Rows are points. Each copy is the shape, with its points in the same order, turned, moved and blurred by noise. Say if it was mirrored as well.
In the rows, 128 means zero.

Shape, 6 rows:
[[ 89 121]
 [160 111]
 [112  83]
 [ 90 135]
 [166 110]
 [114 136]]
Copy 1 (6 x 2):
[[124 101]
 [138 173]
 [161 121]
 [109 105]
 [141 178]
 [111 130]]
Copy 1 is: only turned
Copy 2:
[[137 162]
 [146  92]
 [174 138]
 [122 161]
 [150  85]
 [121 136]]
Copy 2 is: mirrored

Shape (7 x 4):
[[ 99 130 122 110]
 [ 93 128 122 115]
 [ 86 119 153 122]
 [128  73  87 178]
 [141 156 147 165]
 [134  94 133 133]
 [110 153 132 138]]
Copy 1 (7 x 4):
[[118 141 117  96]
 [125 148 102  93]
 [104 154  91 115]
 [182  83  73 134]
 [154 155 141 158]
 [127 108 104 140]
 [145 161 128 114]]
Copy 1 is: only turned
Copy 2, 7 rows:
[[107 114 128 148]
 [105 119 129 159]
 [103 127 165 165]
 [194 150 120 158]
 [106 186 130 120]
 [150 130 154 128]
 [ 92 149 124 142]]
Copy 2 is: only turned
Copy 3:
[[104 122  95 120]
 [108 125  89 125]
 [131 119  84 142]
 [ 96 213 115 159]
 [161 159 137 102]
 [113 148 130 156]
 [129 136 106 100]]
Copy 3 is: mirrored
Copy 4:
[[102 117 100 148]
 [103 120  95 150]
 [115 137  99 178]
 [188 128  84 105]
 [110 190 126 119]
 [151 126 129 143]
 [ 98 155 105 134]]
Copy 4 is: only turned

Shape (10 x 6):
[[137 149 110 110 148 149]
 [106 111 127 113 155 149]
 [165 112 203 102 119  93]
 [106 110 110 123 139 122]
 [136 159  97 110 137 159]
 [131 151  98 114 127 121]
 [ 98 145 137 143 131 137]
 [111 122  89 119 116 171]
 [127  99  97 160 155 157]
 [141  85 195 108 159  89]]
Copy 1 (10 x 6):
[[112 154 124 139 136 133]
 [122 144 159 123 168 135]
 [136  85  65  68 163 119]
 [138 131 155 147 162 122]
 [111 165 128 147 112 144]
 [126 139 121 153 120 124]
 [128 150 158 103 125 115]
 [139 161 161 143 119 161]
 [162 179 138 143 170 140]
 [124  89 101  88 205 101]]
Copy 1 is: only turned
Copy 2, 10 rows:
[[ 96 125 123 109 108 144]
 [113 117 140  97 149 146]
 [172  44 123 147 113 117]
 [120 113 109  86 151 148]
 [ 91 146 120 116 103 150]
 [115 130  91  99 105 150]
 [143 141 124  96 135 124]
 [ 99 158 113 120 152 166]
 [ 82 130 103 103 170 115]
 [163  29 137 109 143 119]]
Copy 2 is: mirrored
Copy 3 (10 x 6):
[[158 164 134 125 111 134]
 [120 139 125 115  99 150]
 [123 101 174  87 136  61]
 [121 139 102 112 125 141]
 [172 173 136 132 122 148]
 [153 166 116 125 143 126]
 [128 125 128 154 130 141]
 [149 151 121 113 130 188]
 [158 113  90 117  94 162]
 [ 95  99 145  88  99  66]]
Copy 3 is: mirrored
Copy 4, 10 rows:
[[157 148 117 134 120 158]
 [162 157 156 118 124 123]
 [ 95 131 103  76 178 100]
 [163 111 157 118 132 130]
 [153 142 113 137 107 167]
 [153 108 112 128 120 159]
 [148 122 130 137 108 108]
 [141 125 164 128  93 160]
 [152 138 171 165 141 146]
 [132 144 132  78 198  82]]
Copy 4 is: mirrored

Shape (11 x 8):
[[141 118 151  88 121 129 114 151]
 [150 113 146 188 165 134 164 113]
 [127 124  89  86 146 160 150 151]
 [120 148 121 107 142  97 155 144]
 [118 142  81 102 121 130 123 117]
 [116  54  95 152 128  95 121 140]
 [156 146 153 157 145 184 137 106]
 [ 98 145 164 154 154 183 133 133]
 [125 108 139 134 133 141 141 123]
 [132 134 160  95 122  95 168  92]
 [127 128 106  84 155 113 121 102]]
Copy 1, 11 rows:
[[133  88 146 162 165 127 116 137]
 [173 177 187 130 110 108 129 149]
 [106 138 117 180 150  90  94 156]
 [112 120 154 137 134  87  94 110]
 [101 136  96 147 130 117 107 125]
 [152 137 122 163 126  80 190 107]
 [152 164 163 128 133 153 104 188]
 [121 159 171 105 169 122 124 189]
 [135 148 156 149 147 120 135 138]
 [126 138 178 148 149 144  94  79]
 [137 136 106 146 158 113  90 103]]
Copy 1 is: mirrored
Copy 2, 11 rows:
[[129 122 149  96 167 136  94 130]
 [116  95 107 135 107 107 172 109]
 [148  97 174  87 113 113 103 171]
 [112 122 124  90 147  97 116 166]
 [144 149 144  88 111 127 109 177]
 [183  94  66 114 128 142 118 150]
 [113 129 170 133  95 122 151  99]
 [114 124 158 168 102  97 102 119]
 [124 109 126 119 120 132 113 127]
 [ 65 124 115  80 142 139 112 140]
 [119 134 141  97 146 154 126 192]]
Copy 2 is: only turned
Copy 3 (11 x 8):
[[115  95 133 111 166 146 160 132]
 [198 100  88 149 136 138  97 162]
 [143 107 150 157 156 157 149  73]
 [151 116 114 136 148  97 163 102]
 [131 155 131 124 145 137 133  88]
 [143  91 113  81  92 143  96 101]
 [159 133 115 174 168 162 111 173]
 [128 118 137 194 144 133 110 165]
 [153 105 130 132 139 135 115 143]
 [174 124 134 100 175  89 150 142]
 [133 129 125 111 182 118 122  92]]
Copy 3 is: only turned
Copy 4, 11 rows:
[[ 79 124 141 126 113 142 113 103]
 [144  87 143 141 180 113 132 168]
 [104 140 152 184  93 149 160 136]
 [129 115 133 117 106 143 164 122]
 [134 166 142 154 103 119 151 116]
 [ 86 147  88 123 131  86 150 177]
 [150  99 169 174 164 126  99 125]
 [148  94 113 182 156 144 106 105]
 [111 110 132 148 142 110 132 127]
 [125  94 160 102 126 103 170  88]
 [112 161 151 134 130 130 173 106]]
Copy 4 is: mirrored

Shape, 14 rows:
[[111 171  97 165 139 125 111 114 143 116 169]
 [104  73 130 150 114 125 156 114 144 101 130]
 [132 136 107 112 114  93  96 124 140  65 169]
 [ 89 161 127 112 197 165 130 145 140 153 149]
 [111 126 154 125 128 134 165  96 137 113 171]
 [102 142 119 126 105 125 121 163 141 164 180]
 [133 144  90 124 157  92 117 149 105 133 103]
 [ 87 105 176 117 146 110 120 118 151 138 109]
 [108 117 175 132 188 110  90 175 110 136 166]
 [153  94 137 112 109  60 107 162 172 117 109]
 [131 116 126 143 161 103 134  90  92 136 121]
 [114 133 158 132 119 160 193 128 144 106 102]
 [126 132 119 118 118 155  94 101 112 169 134]
 [168 100 154 112 133 153 155 125 139 111 139]]
Copy 1 (14 x 11):
[[140 126 110  99 186 152 125 148 143 146 127]
 [113 154  94 144  92 143 114 175 137 107 139]
 [135 138 102 124 161 132  65 144 198 132 107]
 [130  95 135 106 156 182 134  79 117 113 157]
 [140 167 104 140 119 175 104 129 136 145 160]
 [117 121 119 172 174 138 128 113 123 151 112]
 [152  78 164 122 139 115 121 145 167 121 133]
 [121 151 161 131  90 161 113 122 124  99 111]
 [146 127 168 141 168 139  75 106  96  72 134]
 [119  98 149 159  95 116  61 158 151 129  71]
 [187 135 145 119 113 133 129 153 149 114 153]
 [ 87 139 126 121  80 153 113 140 128 154 186]
 [157 139 120 117 126 107 158  91 134 138 117]
 [140 125  95 130  83 126  81 121 119 140 159]]
Copy 1 is: only turned
Copy 2 (14 x 11):
[[ 96 168 127 154 178 120 133 147 135 145 141]
 [142 138 143 170 102 159 104 137 157  99 123]
 [124 110 144 152 181 126 105 170 104 111 163]
 [127 148  96 117 176 170 165  79 150 159 143]
 [133 157 112 181 133 149 100  97 118 123 142]
 [ 58 135 104 109 144 151 109 114 130 125 137]
 [133 129 160  90 141 136 159 141 108 135 114]
 [148 116 143 126 134 135 109  69 169 106 130]
 [124 108 111 119 198 145 157  79 143  73 115]
 [121  82 161 109  99 101 134 136 119  70 162]
 [154 135 147 151 138 128 142 109 112 134  77]
 [172 181 113 131  89 166 101 110 136 110 153]
 [125 112  91 116 137 116 106 123 130 165 101]
 [157 122  78 157 102 144 129 117 107  96 141]]
Copy 2 is: mirrored
Copy 3, 14 rows:
[[175 123 142  89 159 163 150 122  97  89 154]
 [103 129 136 105 126 126 146 160 173  94 140]
 [166 129 107  99 160 118 183 155 118 112 189]
 [167 116 196 142 151 124 132 115  72 127 112]
 [107 156 166 126 150 126 130 134 115  90 172]
 [138 102 134 119 207 138 124 111 128 141 147]
 [150  96  96 129 120 151 158 140  81 132 120]
 [133 164 128 161 140 123 149 150 141 116 101]
 [173 144 125 140 197  93 117 171  82 107  92]
 [156 131  68 142 132 139 143 190 163 157 152]
 [126 122 109 135 107 132 146 140  94  64 127]
 [ 83 166 164 113 107 138 136 133 118 142 142]
 [152 116 121 131 134 113 119  73 112 114 132]
 [115 145 138 122  99 100  99 158 117 128 163]]
Copy 3 is: only turned

Shape:
[[139 147 111  91 117 132 149 125 178 167 137 139]
 [126 135  76 138 141 104 125 131 125 142 124 119]
 [131 140 106 131 151  84 116 141 165 112 155 159]
 [ 93 113 135 136 141 115  82 122 180 149 112 149]
 [142 100 129 109 146 191 183 117 123 105  98 111]
 [131 147 130 127  85 148 151 184 166 167 128 136]
 [159 150 110 147 100 133 160 137 190 137 126 143]
 [114 116 136 157 154  99 104 143 142 132 140 153]
 [151 100 139 104 111 186 127  99 130  90 135  92]
 [115 162 123 108 138 118  99 156 142 113 139 151]
 [131 146 151 134 131  96  94 119 138 140 102 181]
 [135 128  99 117 113 164 142 141 181 102  92 130]
 [174  80 144 126 133 196 171 102  98 110 120  80]
 [125 148 161 119 118 106 160 134 147 125 114  86]
 [ 92 142 111 163 121 116 130 102 125 122 145 146]
 [126  69 147 108 135 182 190  95 106  92 131 110]
 [108 162 126 147 172 133 111 108 131 124 139 142]
 [106 122 124 129 114  93 103 119 127 131 114 166]]
Copy 1, 18 rows:
[[133 152 134 120 157 119 184 141 137  80 104 150]
 [138 128 136 105 166 102  95 138 126 104 127 147]
 [ 88  96 147 116 170 106 136 162 114 107 121 126]
 [112 135 194 147 154 107 125 120 128 114  87 103]
 [160 152  87  81 167 156 148  85 162 109 128  79]
 [130 163 104 179 157 115 158 153 166  84 121 134]
 [146 131 112 141 181  81 179 150 139  86 125 116]
 [111  99 158 147 151 125 108 142 122 121 117 104]
 [137 150 119  73 117 119 158  93 182 115 153  76]
 [ 70 129 133 132 149 114 130 126 121 111 131 135]
 [109 107 139 152 130  97 132 112  98 131  85 121]
 [119 160 109 112 191  91 154 105 160  92 115  93]
 [192 139  87  69 119 152 139  94 178 108 156  67]
 [136 180 110 119 134 124 146 160 107 124 134  97]
 [135 116 152 129 169 105 127 132 133 163 142 135]
 [165 141 102  67 148 177 151 105 182 147 134  72]
 [118 112 161 126 161 128 131 100 101 126 152 126]
 [110 120 146 130 143  98 117 128 130 150  88 132]]
Copy 1 is: only turned
Copy 2 (18 x 12):
[[ 94 139 167 111 130 127 136  77 109 145  89 124]
 [111 148 126  95 147 142 131 144 101 163 134 117]
 [128 142 140 102 181 121 119 154 130 142  80 125]
 [ 79  91 170 114 142 119 142 159 155 151 118 143]
 [170  91 162 107  71 132 156 111  69 128 120 102]
 [ 95 139 149 155 102 102 108  88  95 185  90 134]
 [105 141 177 120 142  82 115 107  80 163  95  99]
 [123 106 127 104 147 104 121 161 135 150 107 154]
 [155  98 152 153  94 128 144 114 115  90 141  75]
 [111 126 143 133 144 155 100 145 121 141  81 130]
 [104 101 175 102 155 123  81 144 126 131 126 164]
 [131 118 196 136 115 126 139 134  88 165  93  89]
 [180  97 128 116  64 102 155  91  89 114 163  80]
 [111 158 151 118  77  98 122 135  98 109 106 132]
 [103 116 135 130 164 116 139 160  75 126 129 138]
 [188  90 148 124  76 118 188 107  82  96 132 122]
 [106  92 113  94 146 140 116 163  99 118  99 119]
 [112 121 158 129 158 138 117 151 116 134 137 170]]
Copy 2 is: mirrored

Shape:
[[135  89  94 145 117 160 167  77 146  78 106 164]
 [120 101 148 129 121  97  90  62 134  89 128 118]
 [101  77 106 110 114 113 114 116 170 140  99 112]
 [ 95 132 150 144 146 156 134 113 136 126 142 101]
 [114 150 146 138 182 170 144 139 133 145 126  76]
 [113 154 140 144 132 113 144 152 123 128 123  85]
 [ 89 159 116 139 103 172 163 127 149 102 116  82]
 [ 99 139 132 118 104 146 169 115 151 131 139 137]
 [135 135 110 147 193 135 120 131 141 106 170  95]
 [113 132 124 171 115 162 128 146 131 158 138 116]
 [142 108 163 103 114 149 148 155 119 115 106 127]
 [109 111 136 123  89 118 138 175 121 107 142  93]
 [ 72 119  91 132 149 100 121 168 105  82 129 142]
 [154 121 102 109 128 150 138  72 117 101 107 145]
 [126 135 131 131 165 186 199 140  88 150 138  84]
 [116 119 118 134 114 195 120 123 145 159 146 105]]
Copy 1, 16 rows:
[[112 119 158 118 142 171 139 131  78 141  57 101]
 [ 83 104 118 112 167 132 144 114 122 121 134  64]
 [127 102 106 151 166 131 155  77  91 156 124 121]
 [125 142 129 140 128 158 105 133 106 153 165  97]
 [161 133 134 132 102 149  72 130 120 163 175 120]
 [147 117 124 123 117 157 130 134 143 140 173 136]
 [144 124 125 116 121 197 130 149 111 202 147 123]
 [129 143 101 149 119 162 145 154 100 153 118 116]
 [105 110 125 103 126 140  60 134 104 131 166 140]
 [126 176 136 129 118 166 122 107 119 159 149 148]
 [158 139 150 120 124  98 158 145 124 161 127 120]
 [122 121 140 115 130 129 175 146 120 163 172 154]
 [ 94  92 153 157 171 150 125 161 145 139 139 176]
 [106 110 126 110 121 136 116 122 124 157  68  91]
 [150 133 156 146  43 147  90 149 110 168 152 130]
 [121 167 121 125 114 145 116  99  91 197 142 127]]
Copy 1 is: only turned
Copy 2, 16 rows:
[[114 200 110  54 150 110 120 103 127 110 106  97]
 [119 144  68 119 108  72 138 130 122 124 148 129]
 [104 121 150  88 131 102 152 165 117 129 141 108]
 [ 99 143 104 131 155 144 128 131 116 128 127 171]
 [119 150 119 133 182 166 104 166  94 139 124 190]
 [131 148 116 133 123 175 130 164 111 110 141 167]
 [104 162 115  99 156 176 169 131  89  93 106 166]
 [119 130 120  81 145 161 141 116 145 106 111 154]
 [144 156  96 168 194 142 109 155 117 120 138 129]
 [112 152 152 122 150 175 128 108 110 131 156 155]
 [119 128 127  87 109 151  77 135  98 103 108 143]
 [111 126 137 137 100 167 126 140 107  68 130 133]
 [128 168 132 168 108 155 139 154 145 126  89  94]
 [160 174 107  73 140  94 114 113 112 121 105 132]
 [127 178 152 121 180 167  79 142 113  94 104 213]
 [112 124 155 110 180 141 131 101  93 124 136 159]]
Copy 2 is: only turned

Shape:
[[151 116  82  73 126 131 103 122 107 112 104 138]
 [ 61 143 146 134 152 135 144 169 147 160 167 118]
 [144 111 117 123 157 101 135  86 169 158 164 140]
 [158 114 113  63  93 135 146  78  84 143 105 164]
 [163 122  88 137 120 119 112 125 109 139 128 162]
 [154 133 118  89  94  90 143 122 121 130 128 132]
 [125 166 148 104 125 165 167 128 135 116 117 130]
 [102 147 157 124 170 134 152 147  97 118 169 106]
 [149 152 144  81 137 130 133 119 119 148 112 130]
 [132 104 100 131 131  90 122 116 113 130  73 153]
 [130 124 166 107 103 143 122 129 114 149 129  91]
 [145 162 103  92 113 119 101  88  89 133 110 147]
 [ 95 166 141 100 119 157 156 107 116 110 135  96]
 [120 128 118 148 158 131 148 129 145 159 168 101]
 [ 86 106 133 164 145 113  83 165 127  80 120 175]]
Copy 1, 15 rows:
[[ 94 123  95 102 112 121  69 153 104 148 177 138]
 [118 117 112 131 188 117 180  95 156 125 112 119]
 [121 101 106 128  99 175 139 146 138  87 144  89]
 [126  99 112 117  73 130  81 112  64 135 190 145]
 [ 95 145 128 124  99 146  85 119 117 142 163  92]
 [125 119 111 150  97 103  99 149  94 125 147 115]
 [124 132  97 125 127  98 106  75 113  88 124 163]
 [ 99  90 129 122 173 127 122  95 124 122  88 146]
 [114 133 101 129 131 134 111 122  77  99 146 150]
 [111 155 118 133  87 153  97 150 141 159 158 151]
 [124 130 142  99 130 104 143 128  76 116 133 145]
 [ 90 135  86 112  94 141  86 122  71 152 149 129]
 [122 103  92  96 123  94 121  87 103 118  97 152]
 [141 116 127 102 151 144 138 120 144 102 111  93]
 [ 35 145 139 137 126 130 138 118 185 163 140 144]]
Copy 1 is: mirrored
Copy 2 (15 x 12):
[[ 94 142 116  74 103  73 129 117 157 102 138 104]
 [ 86 166 109 188  87 163 128 147 140 167 107 116]
 [ 98 137  92  90 140 133 128 148 111 195 151 136]
 [ 81  81 108  37 104 113 134  91 146 116 115 108]
 [106 137 128  83 105 101 168 133 121 124 149 136]
 [103 101 131 108 117  98 130  89 129 144 144 105]
 [ 93 131 138 126 139 131 116 105 156 131  69 126]
 [118 158 149 142  87 157  91 153 132 153  94 105]
 [104 134 130  91 119 116 133 103 157 153  98  91]
 [135 127  75  99  91  69 151 120 122 124 127 130]
 [114 139 118 123 124 157 126 104 132 119 114  64]
 [105 146 130  55  91 103 136  74 137 125 125 123]
 [ 87 149 135 128 117 150  81  90 130 120  87 117]
 [ 89 164 116 137 120 146 126 158  91 166 122 115]
 [160 163  95 152  82 116 137 155 175 102 151 166]]
Copy 2 is: only turned

Shape:
[[108 110 154 109 125 105 118 149 175 173 108 118]
 [158 138 123 106 101 170 177 115 110 131  74 129]
 [111  70  99 162  91 109 138 109 109 109 149 160]
 [ 93 110  97 115  91 108 167 117 130 166  80 131]
 [129  75 121 159 174  99 138 113 144 105 104 157]
 [174 127 128 152 132 146 133 130 112 119 152 154]
 [111 154 160 110 101 168 148 114 153 141 143 160]
 [132 137 107 128 102  88 115 136  97 145 109 141]
 [121 101 107  84 128 143 172 102 110 119 153 125]
 [154 132 131 125  89 122 125 147 130  94 112 113]
 [141 124  97 119 166 160 104 117 160 110  95 141]
 [113 138 156 106 173 142 120 191 176 105 154 144]
 [133 104 150 109 151 133 103 186  96 112 102 112]
 [125 153 181 135 147 174 159 111 131 115 117  95]
 [ 87 118 117 153 163 144 162 123 156 146 141  83]
 [120 114 168 160 119  86 160 106  94 124 100 145]]
Copy 1, 16 rows:
[[154 142 134 145 145  99 117  84 163 100 149 126]
 [ 95 142 172 148  97  77 144 183 112 129 150 115]
 [114 153 135 190 151 160 119 118  84 149  85 104]
 [113 162 149 161 105  93 104 114 129 102 118  67]
 [118 157 101 160 103 128 118  89 106 159  98 166]
 [137 121 125 155 148 128 143 165  85 145 129 158]
 [110 117 148 112 181  92 125 139 124 148 157 108]
 [126 147 113 171 128 128 104 163 127  88 115 107]
 [103 151 159 127 117 161 141 130  97 145 155  95]
 [110 152 168 163 149 121 122 160 115  91 128 155]
 [142 143 155 138 105 123  82 139 133 166 139 175]
 [129  75 138 107 157 130 102  90 125 118 152 183]
 [119  99 143 165 109 148 142 137 164  94 127 175]
 [109 135 162  84 139 100 167 140 138 146 126 157]
 [157 145 162  86 116 124 140  89 120 134  94 131]
 [ 82 163  89 157 132 102 157 130 123 120  90 123]]
Copy 1 is: mirrored
Copy 2:
[[128 151 134 118 124 108  92  77 103 172 131 167]
 [188 147 100 168 129 101 125  98 128  84 152 111]
 [101 110  60 123 113 143 160 129 114 155 126  91]
 [164 120  78 155 143 101  97 107  80 162 129 127]
 [ 93 154  73 107 143 135 123 127 138 149 192 125]
 [114 131 133 138 107 154 161 117 130  98 163 105]
 [161 112 120 144 120 163 127  82 149 114 113 166]
 [138 113 130 123 119 115 100 149  97 135 133 104]
 [149 111  94 126 177 108 181 101 122 115 130 125]
 [141 137 110 108  85 110 121 121 122  99 127 113]
 [122 145 101 138 105 109 145 141 135 121 197 188]
 [113 102 137  70  95 136 124  62 142 125 179 182]
 [115 112 145 106 102  70 116  99 170 138 169 115]
 [119 128 112 146 142 117 106  80 177  64 135 150]
 [ 72 110  92 152 159 109 119  68 104 115 148 163]
 [122 141  97 122 154 152  86 117 145 136 138  74]]
Copy 2 is: only turned
Copy 3 (16 x 12):
[[148 145 127 101 147 155 115 117 131 134 145 194]
 [ 92 114 142 149 107  96 163  90 124  84 118 131]
 [126 133 142 126 114 205 164 131 138 157  97  86]
 [109 117 156 134  88 172 146  87 144 134 122 178]
 [ 87 148 100  99 133 196 129 153 121 113  86 126]
 [126 152 129 133 138 136 121 129 100 107 116  72]
 [162  85 136 148 154 117 136 117  98 129 118 137]
 [132 167 150 119  74 145 127 105 108 149 120 132]
 [147 102 133 157  97 152 145 150 153  88 118 117]
 [128 160 136 114 125  98 142 119 149 142 104 116]
 [108 129 158  76 128 131 126 156 104  80  88 137]
 [180 127 102  83 166 125  71 131 128 102  86 133]
 [150 162  89  59 101 120 127 108 142  95 124 120]
 [104  83  95 119 141  83 117 136 124 110 146 123]
 [103  84 137 105 136 165  80 141 160 111 147 133]
 [ 90 137  76 139 101 155 146 113 111 161 123 123]]
Copy 3 is: mirrored
